Each row of a before or after table is a point. One or more steps were done to the points. Then noise was added and the rows were shuffled. The steps act on how far a point lies along the listed directions, d1 being the first. What was done? A step turns or swaps two directions, mirrors them in a line or flattens them onto one, adds a multiple of one to another, or multiplies one. Angles are multiples of 10 degrees, from the lower direction toward the higher: turns from -170 to 170, lines from 10 to 170 but not 90. Use the fewest steps. Two steps may share a direction if one is a turn and the other turns, adds or multiplies; they go together, in the order done. Otherwise the lowest direction goes first.

Directions:
(1): [4.6 2.0 3.8]
(2): [ 4.0  0.0 -4.8]
(3): [ 1.5 -6.0  1.3]
Before:
[[ 1.5 -5.4  3.0]
 [ 0.0 -5.6  0.4]
 [ 0.5 -2.2  0.1]
 [ 0.5  5.3 -0.6]
 [ 6.5 -2.4  8.3]
 [-1.6 -5.1  1.4]
 [ 3.0 -5.2 -4.0]
 [-2.5  2.4  2.0]
 [-0.3 -4.4  3.9]]
After:
[[-2.6  1.6 -2.7]
 [ 0.3  5.3 -1.6]
 [ 0.1 -5.2  2.1]
 [ 1.3 -6.3 -0.4]
 [-1.9 -5.4  1.1]
 [ 5.7 -6.0 -7.2]
 [ 3.4 -3.1  5.6]
 [-0.8 -5.8 -1.5]
 [ 0.4 -2.1  0.8]]
Steps: swap d1 and d2

Directions:
(1): [-1.2 -1.8  2.2  4.1  5.2  5.1]
(2): [ 5.3 -5.6 -1.7 -1.2 -2.1  3.2]
(3): [ 4.0  6.5 -0.9  1.4 -1.3  4.0]
Before:
[[-3.5 -5.7  1.6  3.6  5.7  1.2]
 [-2.8 -1.5  1.9  1.4  2.7  1.0]
 [ 0.9  5.0 -2.5 -2.3 -0.9 -2.3]
 [-1.1 -1.2  2.5  1.2  1.8  7.8]
 [-3.3 -9.7  1.5  0.1  1.7 -2.5]
 [ 3.7  1.3 -2.2 -1.0 -0.3 -0.9]
 [ 6.5 -4.0  0.7 -1.8 -1.6  2.9]
 [ 6.0 -6.0 -1.0  2.1  0.3  6.7]
 [ 2.4  3.1 -2.6 -5.6 -8.4 -3.8]]
After:
[[ 0.5  8.2  0.9  4.8  2.7  4.6]
 [-1.7 -0.1 -1.9 -3.2 -0.3 -4.9]
 [ 3.2 -4.3  0.1  4.1  2.9  6.5]
 [ 2.5  7.3  2.9  0.8  0.3  1.1]
 [ 0.6  3.0 -1.3 -0.3  0.4 -3.1]
 [ 0.3 -3.1  1.1  1.0  1.3  3.7]
 [-4.3  1.1  3.3  0.9  2.6  6.2]
 [ 8.2 -1.6 -1.6  1.5 -2.3  7.0]
 [-0.9  4.6 -1.3 -5.3 -7.1 -5.8]]
Steps: turn d2 and d3 by 110 degrees

Directions:
(1): [ 3.7 -4.1 -5.2 -0.6 -6.7 -1.3  1.3  0.2]
(2): [ 2.9  5.8 -6.7  1.9  2.3  2.7 -1.2  1.0]
(3): [ 0.3  2.4  0.4 -5.6 -1.7 -3.1 -7.1  2.2]
Before (13 x 8):
[[ 3.1  4.9 -2.9 -1.7 -1.1  0.4 -1.9  2.6]
 [-0.2 -3.3 -0.6  1.0 -2.6  0.5  2.5 -0.6]
 [ 2.9 -3.3 -4.0  3.2 -2.6  1.8  4.0  0.5]
 [ 1.0  1.9 -1.8 -4.9 -0.8 -0.9 -5.8  1.0]
 [-4.8 -4.0  9.5  0.0  0.5 -3.7  1.6 -1.9]
 [ 2.4  0.6 -5.2  1.4 -1.3  0.2 -2.0  0.6]
 [ 3.1  2.3 -6.8  4.1 -0.1  2.9  2.8 -0.1]
 [ 0.5  7.9 -3.3 -3.4  3.4 -1.1 -6.3  1.7]
 [ 1.0  2.8 -3.1  2.5  0.0  1.2  1.0  0.0]
 [ 2.8 -0.1 -8.0  2.7 -0.6  3.3  3.5 -0.4]
 [-0.5 -3.0 -0.4  1.8 -0.4  1.7  5.8  0.7]
 [ 0.3  2.8 -1.4  1.1  4.6  2.5  1.7  0.3]
 [ 2.1  0.2 -5.9  3.7 -2.3  1.3  2.6  0.3]]
After, 13 rows:
[[  0.8   2.4  -3.1   3.6   0.4   1.8   2.2  -0.4]
 [ -0.6  -4.4  -0.6   5.0   0.6   3.5   9.9  -0.7]
 [  2.4   0.9  -5.1   1.0  -1.5   0.0  -2.7   0.8]
 [  0.2   2.2  -1.5   2.4   5.1   3.4   3.6  -0.3]
 [  0.8   9.7  -2.9  -7.8   2.0  -3.5 -12.0   3.4]
 [ -0.2  -3.9  -0.6   2.6  -2.1   1.3   4.5  -1.3]
 [  3.0   1.3  -7.0   6.6   0.8   4.2   6.1  -1.2]
 [  3.2   5.9  -2.7  -3.9  -1.8  -0.8  -4.6   3.5]
 [  2.0  -0.8  -5.9   5.8  -1.6   2.4   5.2  -0.6]
 [  2.8  -4.4  -4.2   6.1  -1.6   3.5   7.7  -0.6]
 [  1.2   3.5  -1.5  -9.0  -2.0  -3.3 -11.0   2.6]
 [  2.6  -1.3  -8.1   5.3   0.3   4.9   7.0  -1.6]
 [ -4.8  -4.4   9.5   0.5   0.8  -3.3   2.4  -2.2]]
Steps: multiply d3 by 2

Directions:
(1): [-1.7  1.0  0.7  0.0  0.9 -0.2  9.8 -4.1  5.2  1.0  0.3]
(2): [-1.5 -4.3 -1.7 -8.3 -2.3  3.4 -2.0 -3.0  2.1  1.7  3.8]
(3): [ 0.6 -6.1  1.0  3.2  0.4  1.2 -0.8  6.1  7.2  2.3 -0.8]
(4): [ 5.0 -1.8 -1.3  1.5 -2.4  5.7  4.8  2.0 -5.5  3.8  1.6]
Before (11 x 11):
[[  0.5   0.7   2.7  -0.2  -1.5   1.2  -3.9   3.1   1.5   3.1  -0.2]
 [ -1.0   0.0   1.3  -3.2   1.6   0.7   3.1  -2.7  10.3   0.7   2.0]
 [ -0.1   7.6   2.7  -1.6   2.2  -8.8 -12.3  -1.8  -5.7  -7.4  -0.7]
 [  2.4   1.0   1.8   5.1   0.5   1.0   3.8   2.5  -1.1   0.9  -2.2]
 [  1.0   0.7   0.2   1.3  -2.9   2.1   3.7   2.5   1.0   2.0  -0.6]
 [ -0.2  -2.2   0.9   0.9   1.0   1.6  -2.3   2.0   5.4  -1.9   1.3]
 [ -4.9   6.8  -0.9  -3.4   0.2  -4.2  -6.2  -6.8   1.1  -3.3  -2.0]
 [ -2.2  -0.7  -2.1  -7.4  -2.9   3.4   2.9  -1.7   2.7   4.1   1.7]
 [  1.0   1.4   2.5   6.3   3.7  -5.4   1.9   3.3   5.6  -1.7  -4.9]
 [ -0.7  -2.5  -0.7  -3.8  -1.5   4.7   7.8  -1.2   7.0   4.5   4.3]
 [ -2.5   3.6   0.1  -6.0  -1.4  -4.6 -15.4  -0.7  -9.0  -3.6  -1.4]]
After (11 x 11):
[[ 2.0  6.7 -1.1  0.4 -0.8  1.6  3.8 -1.5 -6.7  0.3  1.7]
 [ 1.0  1.0 -0.5 -1.9 -3.5  2.8  2.0  0.6 -1.2  1.8  0.5]
 [-3.1  2.8  1.5  5.1  2.0 -4.6 -6.3  2.0  7.5 -1.8 -5.2]
 [-3.6  1.1  3.9  4.5  2.4 -7.1 -4.1  4.0  5.2 -2.0 -5.6]
 [ 1.0 -3.7  0.1 -3.2 -1.9  4.4  1.0 -0.1  0.9  2.4  1.5]
 [ 0.4  7.3 -0.6  2.4 -0.6 -1.4  3.1  1.3 -5.3  0.8 -3.3]
 [-1.0  3.1 -0.3 -2.7  0.5  0.8 -1.9 -3.6 -0.7 -3.7  2.1]
 [-0.9 -4.4 -0.8 -8.6 -0.8  0.6 -4.2 -2.5  5.1  0.5  1.9]
 [-1.3 -2.1  5.1  2.2  3.2 -6.8 -7.3  4.6 11.1 -3.1 -1.4]
 [ 1.2  6.2  0.8 -1.3  1.4 -0.7 -1.6 -3.0 -0.8 -2.3  1.1]
 [-0.5  3.8  2.2 -2.8 -1.6  0.9 -1.6 -1.6 -0.3  2.3  0.6]]
Steps: flatten d1 and d4 onto the line at 80 degrees; turn d2 and d3 by -140 degrees

Directions:
(1): [-1.3 -0.5  0.2 -6.2  5.6  2.5 -1.3 -5.1 -6.0  1.0 -2.1  4.5 -3.4 -2.2]
(2): [ 2.3 -1.7 -4.8 -5.3  0.7 -3.6 -2.6  0.7 -4.8 -1.8  4.7 -3.5  6.2  2.4]
(3): [-4.6 -0.3 -1.1 -2.1 -5.6 -0.9  3.2  0.2 -0.3  6.4  5.0  4.6  2.5 -4.6]
(4): [-0.5  9.6  1.5 -3.8  0.3  1.9 -5.8  2.4  3.7 -2.2  1.7  2.0  1.8 -1.9]
(5): [-1.2 -1.1  6.1  1.3  5.8 -2.2  2.3  6.7 -2.4  0.2 -1.3  4.1  5.5  0.6]
Before:
[[-0.1 -1.3  5.1  2.7  4.3 -1.1 -0.6  3.9  0.3 -2.6 -3.1  0.6  3.1  0.7]
 [-1.8 -6.9 -1.2  2.9 -6.6 -2.8  5.9 -0.6  0.8  6.9  2.0 -1.9  0.3  0.3]
 [ 5.5 -2.6  1.0  0.2  4.0 -2.1 -1.4  1.6 -1.8 -6.6 -6.1 -6.1  0.9  3.1]
 [ 3.1  2.2 -0.4  1.0  4.6 -1.5 -4.0  0.9  0.4 -6.2 -2.0 -3.5  2.8  3.3]
 [-0.8 -7.5 -3.7  0.0 -2.3 -0.4  5.9 -2.4 -4.2  5.7  1.6 -0.2  3.7  2.2]
 [-2.4 -7.5 -0.7  1.4  0.1 -3.0  3.5 -3.6 -2.0  3.9  0.2  1.2 -2.5 -0.3]
 [ 2.1  2.1  2.5 -2.6  2.2 -1.2 -4.1  0.6 -1.1 -1.3 -4.0 -0.5 -0.9  0.3]
 [ 1.3 -1.3 -3.2 -8.3  5.9 -3.8 -2.7 -0.5 -9.9 -0.9  2.1  0.2  6.1  1.0]]
After (8 x 14):
[[-2.9  1.4 -2.4 -5.8  1.4 -1.1 -1.5 -1.6 -4.6  1.6  3.3  4.6  5.0 -3.2]
 [-0.5  1.7  1.5 -3.4 -3.3 -2.2 -1.7  1.6 -0.1  3.6  0.3  2.0  2.1 -2.5]
 [ 0.2 -6.9 -0.6  5.8 -0.4 -3.8  3.2 -1.2  1.6  0.9 -0.5 -3.1 -1.8  2.5]
 [-2.7 -3.7 -1.4 -7.9 -1.4 -2.4  2.4 -1.5 -7.2  3.4  1.9  3.3  4.0 -5.1]
 [ 3.8 -6.6  0.2  3.4  3.0 -0.5  0.6 -3.4 -1.3 -0.6 -5.9 -5.4 -4.2  4.9]
 [-3.5 -1.7  4.7 -0.7  2.9 -0.3  1.1  2.0 -1.8  0.5 -1.6  5.1  3.0 -2.3]
 [ 2.4 -1.6 -6.7 -5.6 -1.8 -9.2 -2.1  5.6 -6.6 -0.5  9.0 -5.3 14.9  3.3]
 [ 3.9 -7.2 -3.2  2.0  1.0 -1.3  2.9 -1.0 -3.5 -0.3 -1.4 -6.1  2.7  7.2]]
Steps: turn d1 and d3 by 150 degrees; multiply d2 by 1.6

Directions:
(1): [ 5.5  1.2 -1.9  4.4  4.4  0.3 -3.1  1.4 -7.3 -2.4 -1.2 -2.7  2.4  6.6
  2.7  1.4 -5.1  0.1]
(2): [ 6.7 -1.5  2.6 -5.1 -2.3  4.9  5.1  2.9 -5.3 -3.3 -2.3  2.7 -4.5 -2.9
 -2.9  1.5 -1.2  0.4]
(3): [ 3.3  1.7  1.1  2.0  1.3 -1.6  6.0 -3.4 -1.3  2.8  5.6 -7.4 -2.2  1.4
 -4.4 -3.9  2.2  4.9]
Before (14 x 18):
[[ 0.0 -3.1 -1.3 -5.3 -0.1  4.0  0.2  3.2  1.6 -2.8 -5.6  7.9 -0.5 -4.8
   2.4  2.8 -2.5 -1.8]
 [ 5.5  0.5  3.4 -3.3  3.2  4.2  6.9  2.8 -7.2 -1.5 -1.0 -2.7 -4.4  0.6
  -2.2  1.2 -0.9  3.0]
 [-2.1  0.9 -1.5  2.1 -0.3 -1.5 -1.3 -2.5 -0.1 -0.4 -1.4  0.0  2.6  0.8
   3.3 -1.0 -0.9 -1.0]
 [ 6.2 -1.8  1.7 -2.0 -2.6  3.5  6.0  1.7 -6.2 -2.7 -1.7 -0.8 -4.5 -2.0
  -6.7  0.5 -0.4  3.9]
 [ 0.6 -1.6  0.4  1.6  2.1 -0.3 -3.3  3.2 -1.7 -3.9 -4.4 -0.6  3.3  3.2
   4.1  4.4 -4.7 -1.9]
 [-4.6  0.8 -1.2  4.1  1.2 -2.0 -1.7 -1.6  0.4  4.3  3.2 -0.4  1.0  1.4
  -2.4 -1.4  0.1  0.6]
 [ 2.4  2.3 -2.2  9.9  6.1 -4.1 -0.5 -3.1 -1.2  3.7  4.9 -9.1  3.2  6.0
   0.5 -3.6  0.6  3.4]
 [ 7.6 -2.8  1.4 -5.8 -2.3  6.0  2.2  5.2 -4.9 -3.9 -4.8  3.1 -1.5 -0.7
   0.5  2.1 -2.4 -3.4]
 [ 0.5  2.4  0.3  6.4  4.5 -2.9 -1.9 -1.6 -3.3  2.8  2.3 -5.6  3.5  6.0
  -2.2 -0.9 -0.4  0.3]
 [-2.3 -1.6  1.2 -4.1 -2.5 -0.6 -1.4  2.6  3.3 -0.8 -3.6  5.7  0.6 -3.9
   1.7  2.8  1.5 -3.1]
 [-3.2 -1.8  0.1 -2.1 -3.2  1.6  3.1  1.3  2.5 -1.7 -0.8  4.8 -1.7 -4.2
  -2.9  0.2  3.0 -2.1]
 [-4.0  2.1 -0.6  5.2  3.6 -2.6 -6.4 -1.0 -1.9  0.4  1.4 -4.1  5.3  4.4
   2.7  0.1  0.0 -1.8]
 [ 4.5  0.1 -1.4 -0.5  1.2  1.3 -0.1  0.8 -5.4 -3.4 -0.5  3.7 -1.5 -0.6
  -0.6  0.9 -1.0  0.3]
 [-1.5 -1.1  3.0 -2.9 -0.5 -0.5  7.4 -2.5  4.3 -0.3  4.1 -1.1 -2.4 -4.3
  -3.7 -1.2  5.8  1.4]]
After:
[[-0.5 -1.2  3.1 -3.3 -1.0  0.5  7.7 -2.9  4.1 -0.8  4.2 -0.7 -2.5 -4.2
  -4.1 -1.3  4.7  1.5]
 [-6.6  2.9 -1.9  7.4  5.2 -4.9 -8.3 -2.2 -0.1  2.0  2.6 -5.1  6.8  5.7
   3.4 -0.2 -0.4 -2.1]
 [-7.4  0.2 -1.7  5.9  1.7 -2.7 -3.2 -2.8  1.9  5.0  3.6 -1.5  2.3  1.9
  -1.4 -2.4 -0.1  0.9]
 [-1.7  3.1 -0.5  7.9  4.8 -4.1 -3.1 -2.3 -1.7  3.7  2.9 -6.3  5.1  6.8
  -1.6 -1.6  0.3 -0.1]
 [-2.3 -1.7  0.3 -3.0 -4.2  1.8  4.0  1.5  1.7 -2.2 -0.7  5.7 -2.6 -4.7
  -3.9  0.4  3.1 -1.9]
 [-0.7  3.3 -3.1 12.0  7.4 -6.1 -3.0 -4.5  1.6  5.0  5.5 -9.5  4.9  6.9
   1.7 -5.0  1.0  3.1]
 [-3.0  1.8 -1.4  2.8  0.1 -2.6 -2.3 -2.7  1.0  0.3 -1.0 -0.6  3.6  1.6
   4.5 -1.0 -0.4 -0.9]
 [ 0.2 -1.2  0.6  1.7  2.7 -0.2 -3.4  3.0 -1.7 -4.0 -4.2 -0.5  3.4  3.5
   4.3  4.2 -4.3 -1.5]
 [10.0 -3.2  2.7 -4.6 -3.7  6.3  8.9  2.8 -8.9 -4.7 -2.7  0.7 -6.8 -3.6
  -7.6  1.4 -1.2  3.7]
 [-1.5 -1.8  1.8 -4.6 -2.6 -0.5 -1.2  3.1  3.0 -0.8 -3.0  5.9  0.4 -3.5
   1.5  3.0  0.8 -2.6]
 [11.0 -3.7  3.1 -8.2 -3.6  8.9  5.0  7.2 -7.8 -5.7 -6.1  4.6 -4.0 -3.0
  -0.8  2.8 -3.1 -3.1]
 [ 6.4 -0.6 -0.8 -2.3  0.6  2.4  1.6  1.2 -6.3 -4.4 -0.7  4.1 -2.3 -1.6
  -1.6  1.8 -1.2  0.9]
 [ 8.2  0.1  4.2 -5.6  2.6  6.1  9.3  4.6 -9.6 -3.2 -2.5 -1.2 -6.5 -0.7
  -3.5  2.7 -1.8  3.2]
 [ 2.0 -3.6 -1.5 -6.7 -0.2  5.6  1.7  4.0  0.5 -3.9 -6.4  8.7 -1.7 -5.1
   1.6  3.6 -2.7 -1.8]]
Steps: multiply d2 by 1.6

Directions:
(1): [ 3.7 -3.9 -0.9  1.4 -1.4  4.5  3.1 -5.5 -4.0 -0.4 -1.5  5.5  0.5 -4.8
 -5.5 -1.2  5.2  1.8  6.9  3.0 -3.8  2.6  3.1 -1.5]
(2): [ 9.4 -0.7 -4.6  8.2  1.8 -3.5  3.6 -0.5 -0.6  0.9  3.0  2.7  2.1  3.3
  3.5  0.0 -0.1  0.9 -0.7 -3.5  0.5  2.0 -1.6  6.8]
(3): [ 0.3 -1.8  3.3 -5.2  2.9 -6.4 -1.1 -5.9 -1.7 -7.5  1.4  0.1  4.1 -0.6
  4.7  2.0 -2.2  7.0  4.3 -1.6  0.7  1.1 -2.8 -1.7]
(4): [-4.0  1.9  5.9 -2.4  2.6 -0.7  1.9  2.8  1.7  3.8  0.1  8.5 -2.6 -0.7
  0.9 -4.2 -1.2 -1.2  3.3 -7.0 -4.8  3.8 -3.5  3.1]
Before (14 x 24):
[[ 0.3 -3.1  1.9 -3.0 -0.6 -0.9  0.5 -4.6 -2.4 -3.8 -3.0  0.5  2.1 -2.9
  -3.8  0.2  3.6  3.9  3.5  2.6 -3.3  0.3  1.7 -3.5]
 [ 2.2 -1.3 -1.8  0.4 -0.9 -0.4  0.9 -1.6 -1.8  1.2  0.6  2.0 -0.5 -0.4
  -1.4 -1.9 -0.1 -0.1  0.2  0.3 -1.4  2.1 -1.5  2.4]
 [ 3.0 -0.2  0.7  2.0  0.3 -0.2  2.0  0.1 -2.3  0.2 -0.2  6.7 -1.7  1.0
  -1.0 -1.0  1.0  0.4  4.2 -5.0 -3.1  2.5 -0.6  2.9]
 [ 2.6 -1.6 -0.8  2.2 -0.7 -0.8  0.8 -1.4 -1.6 -0.2  1.4  1.2 -1.6  0.0
  -1.2 -1.3  1.2  3.3  1.9  1.5  1.8  0.6  0.8  0.6]
 [-1.5 -2.5  3.0 -2.4  0.4  2.0 -0.1 -2.1 -2.2 -0.7 -1.9  3.7  0.8 -2.9
  -2.4 -0.2  2.6  2.6  4.8  0.8 -2.1  2.0  0.6 -1.2]
 [-3.8  0.9 -3.3 -0.8  0.2  4.3 -3.9  0.9  1.1 -0.7 -2.0 -9.2 -1.3 -0.6
  -2.2  3.7 -0.7 -2.7 -4.8  5.8  2.0 -4.6  2.5 -5.9]
 [ 2.8 -2.1 -6.6  4.2 -4.1  5.7  0.4  1.9 -0.7  2.2 -1.4 -3.4  0.4 -0.2
  -3.5  1.5  3.9 -2.9 -3.5  5.1  2.7 -3.1  5.3 -0.9]
 [-1.4  0.6 -3.7  0.1 -2.5  3.5 -2.4  2.2  1.0  1.8 -1.2 -6.0 -1.1  0.6
  -2.4  1.0  1.0 -3.3 -5.5  4.9  3.6 -5.1  3.6 -3.2]
 [ 3.7  0.2 -2.7  1.6 -0.1 -2.1  0.9 -3.0 -1.2 -2.8  0.2 -0.3  2.5  0.3
   2.1  0.2  0.6  3.2  2.8 -2.1 -0.4  0.6  0.0 -0.7]
 [ 0.2 -2.5  1.1 -2.4  1.9 -0.9  0.9 -1.4  0.4  0.1 -0.3  1.5  1.0 -2.8
   1.6  0.0  0.9  1.6  2.7 -1.0 -3.1  1.0 -0.6 -0.9]
 [-1.4 -0.8 -0.8 -2.2 -0.7 -0.8 -1.5 -2.6 -0.8 -0.9 -1.1 -2.1  1.2 -1.2
   1.2  0.9 -0.9  3.6 -0.3  1.7  1.0  0.7  1.2 -2.3]
 [ 8.0 -2.6 -1.8  5.3  4.0 -1.8  1.3 -3.7 -2.3  0.9  0.8  5.9  0.6 -0.8
   0.5 -0.2  0.9  1.5  2.8 -3.3 -1.5  2.7  0.4  3.8]
 [-0.5  2.2 -5.9  4.0 -3.1  6.3 -2.1  5.4  1.6  4.5 -1.1 -8.7 -2.6  0.8
  -2.8  1.3 -0.5 -6.6 -9.1  5.4  4.4 -3.2  3.4 -1.0]
 [ 0.3  0.5 -5.0  0.0 -3.4  4.3 -2.4  2.1  0.9  1.4 -1.8 -8.2 -1.8  1.2
  -2.5  2.8  1.7 -2.3 -6.5  6.5  4.9 -5.0  4.3 -3.7]]
After:
[[  3.9  -0.9  -1.5  -0.7   1.2  -4.7   0.3  -5.8  -2.1  -6.2   0.6  -0.4
    4.7  -0.6   4.1   1.2   0.1   6.0   4.6  -2.3   0.0   1.5  -1.4  -1.7]
 [  0.7  -3.0   2.0  -3.9   2.9  -3.2   0.8  -3.4  -0.9  -2.9   0.0   2.2
    2.9  -3.2   3.2   0.6   0.2   4.0   4.3  -1.5  -3.2   2.0  -1.2  -1.6]
 [  1.6  -0.7  -9.1   8.6  -7.0  12.4   0.9   7.1   0.5   9.2  -3.2  -3.5
   -3.4  -0.1  -8.6  -0.3   6.2  -9.3  -6.5   6.6   1.8  -4.0   8.4  -0.4]
 [  4.6  -1.2   0.1   2.6   0.2   0.1   2.2  -1.0  -3.4  -0.3  -0.2   7.2
   -1.5   1.0  -0.8  -1.0   1.4   0.8   4.7  -4.7  -2.9   2.6  -0.2   2.7]
 [ -2.3   5.5  -9.0   9.3  -7.1  14.6  -1.2  14.3   4.0  14.8  -2.9  -9.3
   -8.4   2.5  -8.8  -1.6   1.9 -16.1 -14.8   7.2   3.7  -5.1   7.0   0.6]
 [ -1.5  -1.4   0.9  -4.3   0.5  -3.1  -2.3  -4.9  -1.1  -3.4  -0.6  -1.8
    2.6  -1.8   2.9   1.5  -1.2   5.5   1.7   1.2   1.7   0.8   0.4  -2.9]
 [ -0.8  -3.3   4.0  -3.4   1.0   0.8   0.3  -4.4  -3.4  -3.4  -1.5   4.7
    2.2  -3.2  -1.5   0.3   2.6   5.0   7.2   0.7  -2.4   2.8   0.1  -1.5]
 [ -5.4   2.5  -3.0   0.4  -0.7   7.1  -3.6   4.0   2.5   3.0  -2.8  -9.0
   -3.5  -0.7  -4.2   2.2  -0.6  -6.4  -6.7   5.9   1.2  -5.5   3.5  -5.3]
 [  0.9  -4.8   3.8  -5.3   1.0  -3.2   0.5  -8.0  -3.7  -7.8  -2.6   2.1
    4.5  -3.9  -1.8   0.2   3.5   8.0   7.1   1.8  -4.1   1.1   0.2  -4.7]
 [ -3.3   2.1  -4.9   2.8  -4.1   8.2  -1.9   7.2   2.9   7.9  -2.4  -6.4
   -4.1   1.2  -6.0  -0.9   2.2  -8.6  -8.7   5.6   3.1  -6.3   5.4  -2.2]
 [ -1.6   2.0  -6.5   2.9  -5.0   9.0  -2.3   7.3   3.4   7.2  -3.2  -8.3
   -5.4   2.0  -6.2   0.8   2.8  -7.5  -9.7   7.9   4.1  -5.6   6.1  -3.3]
 [  3.0  -2.3  -1.0   2.0  -0.6  -1.0   0.3  -2.2  -2.2  -1.0   0.9   1.4
   -1.6  -0.6  -1.2  -1.2   1.8   3.9   3.1   1.4   1.5   0.9   0.8   0.1]
 [  8.7  -3.1  -1.8   4.7   4.3  -2.4   0.9  -5.5  -3.1  -0.9   0.7   5.7
    1.6  -1.3   0.6   0.7   0.8   3.9   4.3  -2.6  -2.0   2.7   0.5   2.9]
 [  2.2  -1.4  -2.4   1.3  -1.1   0.0   1.0  -1.8  -1.5   1.6   0.8   2.1
   -0.9  -0.3  -2.1  -2.3   0.6  -0.2   0.4   0.8  -1.9   2.3  -1.3   2.0]]
Steps: multiply d1 by 1.3; turn d2 and d4 by -10 degrees; multiply d3 by 2.5
